Rows are points. Before rounding, the points of a table are all equally far from one centre. They may lie mostly on one side of it. Write the centre, to within rounding.

Points:
[[-53  -5  27]
 [-33   9  40]
 [-37  26  17]
 [-58  -4 -25]
 [-14   6 -58]
 [-35  15 -43]
 [ 26  15  35]
 [ -2  31  29]
 [ 50 -42 -22]]
Centre: [ -4 -20  -4]

Points, 15 rows:
[[-10   4 -15  -2 -55 -12 -30   6  40  60  34]
 [-13  20 -12  31 -45 -59 -32  -1  44  40 -17]
 [ -3  -2  -5  -3 -41 -58 -37   3  32  36  51]
 [-24  18 -24   9 -52 -42 -40  -1  31  28  30]
 [-62 -31   4   3 -27 -39 -16 -21  38  35   8]
 [-29 -23   0  -7 -43 -40 -32   7  37  42  45]
 [ -2 -17  -2  37 -46 -52 -47  -1  26  42  32]
 [  6  -2 -31  26 -37 -38  -1  35  23  39  44]
 [-30   6   9   5 -35 -41 -20  36  43  44  49]
 [-15  24   4   3 -55 -47 -39   6  54  21  32]
 [-19 -17   0  32 -69 -19 -11   2  56  30  -7]
 [-12 -30 -10  28 -33 -71 -39  -1  21  34  21]
 [-26   3  -8  21 -61 -40 -14  20   5  46  11]
 [ -4 -25   7  45 -13 -55 -20  -8  25  59  44]
 [-43  12  -2   4 -43 -10 -24  -2  52  29  51]]
Centre: [  6  -1  15   7  12  -5 -19   4  20   9  -2]
